Rows are points. The ring and each string are closed loops that go straight from each point to the next, and from the last back to the first. Before rounding, they use only three directions, however many columns there are. Count how often each string passes through the ring. Passing back the other way cancels.

Ring, 6 rows:
[-.11 .25 .33]
[-.44 .37 .18]
[-.35 .21 .00]
[.11 -.15 -.09]
[.30 -.19 .02]
[.16 .05 .26]
String, 29 rows:
[-.08 .30 .22]
[.01 -.06 .21]
[-.04 .12 .18]
[-.07 .36 .25]
[-.10 .54 .41]
[-.06 .16 .43]
[-.14 .19 .44]
[-.35 .58 .38]
[-.35 .54 .26]
[-.32 .48 .17]
[-.67 .85 .21]
[-.72 .70 .20]
[-.33 .01 .21]
[-.16 .02 .14]
[-.29 .34 .07]
[-.40 .48 .02]
[-.14 .08 .11]
[-.16 -.09 .14]
[-.40 .14 .09]
[-.64 .54 .05]
[-.58 .70 .06]
[-.75 .78 .14]
[-.58 .50 .25]
[-.69 .88 .27]
[-.45 .67 .25]
[-.35 .60 .27]
[-.29 .50 .40]
[-.18 .44 .43]
[-.17 .62 .36]
Times through: 0

Ring:
[-.27 -.02 .39 .30 .02 -.02 -.03 -.01]
[-.34 .14 .49 .32 .08 -.18 -.36 .03]
[-.25 .21 .44 .21 .00 -.27 -.51 .12]
[.03 .28 .04 -.13 -.10 -.17 -.26 .15]
[.19 .25 -.24 -.31 -.13 .00 .09 .10]
[.32 -.03 -.36 -.33 -.27 .21 .55 .08]
[.25 -.27 -.15 -.13 -.36 .25 .60 .10]
[-.02 -.26 .17 .15 -.21 .16 .37 .05]
String, 23 rows:
[.09 .16 -.17 -.18 -.06 .08 .24 .01]
[.23 -.15 -.06 -.14 -.38 .07 .26 .20]
[.44 -.27 -.34 -.33 -.50 .26 .67 .19]
[.47 -.30 -.44 -.36 -.47 .36 .87 .13]
[.25 .04 -.47 -.32 -.09 .34 .76 -.08]
[.27 -.07 -.38 -.28 -.20 .31 .71 -.01]
[.55 -.49 -.39 -.34 -.64 .39 .94 .21]
[.41 -.41 -.14 -.20 -.61 .19 .54 .28]
[.14 -.11 .02 -.07 -.31 .05 .19 .17]
[.14 .23 -.33 -.28 .00 .16 .39 -.05]
[.30 .35 -.59 -.52 -.02 .18 .46 -.03]
[.11 .36 -.32 -.31 .05 .06 .20 -.03]
[.06 .10 .02 -.09 -.16 -.05 -.01 .13]
[.09 .15 .14 -.10 -.27 -.22 -.34 .27]
[-.01 .29 .29 -.05 -.22 -.40 -.71 .32]
[-.11 .40 .20 -.03 .00 -.29 -.53 .14]
[-.10 .36 .05 -.06 .09 -.12 -.20 .01]
[-.04 .14 .15 .01 -.11 -.11 -.15 .12]
[.00 .04 .43 .08 -.38 -.36 -.62 .38]
[.06 .06 .28 -.02 -.35 -.28 -.46 .34]
[.04 .12 .04 -.08 -.14 -.05 -.03 .11]
[.01 .30 -.17 -.18 .07 .05 .15 -.05]
[.16 .34 -.39 -.36 .03 .10 .28 -.04]
Times through: 1
String:
[.28 .12 -.16 -.31 -.34 -.08 -.01 .25]
[.16 -.02 .00 -.13 -.30 -.02 .06 .19]
[.14 .23 -.28 -.27 -.04 .10 .28 .00]
[.23 .25 -.47 -.39 -.02 .20 .48 -.05]
[.19 .15 -.36 -.30 -.06 .19 .47 -.03]
[.37 -.07 -.49 -.38 -.27 .32 .77 .03]
[.42 -.36 -.33 -.27 -.49 .34 .82 .14]
[.40 -.67 .01 -.06 -.75 .25 .66 .32]
[.09 -.18 .09 .01 -.30 .07 .23 .15]
[.00 .12 -.11 -.08 .02 .14 .33 -.06]
[.10 -.17 -.12 -.05 -.15 .29 .63 -.03]
[.18 -.52 .04 .06 -.45 .30 .70 .12]
[.26 -.72 .12 .10 -.63 .32 .75 .22]
[.23 -.58 .14 .07 -.59 .21 .53 .25]
[.09 -.19 .11 .02 -.31 .06 .21 .16]
[.06 .05 -.10 -.10 -.07 .13 .32 -.01]
[.18 .07 -.37 -.26 -.06 .28 .63 -.07]
[.46 -.21 -.46 -.39 -.42 .33 .81 .12]
[.48 -.17 -.43 -.41 -.46 .25 .65 .18]
[.46 -.13 -.35 -.40 -.50 .15 .46 .24]
[.22 -.02 -.11 -.20 -.32 .03 .18 .18]
[.17 -.01 -.02 -.14 -.30 -.02 .07 .20]
[.06 .16 -.07 -.13 -.09 .01 .09 .06]
[.08 .39 -.26 -.28 .06 .01 .09 -.02]
[.15 .45 -.28 -.37 -.01 -.09 -.07 .07]
[.06 .44 -.24 -.28 .09 -.02 .03 -.02]
[.11 .48 -.30 -.35 .06 -.05 -.01 .01]
[.22 .28 -.20 -.34 -.20 -.10 -.08 .18]
Times through: 4
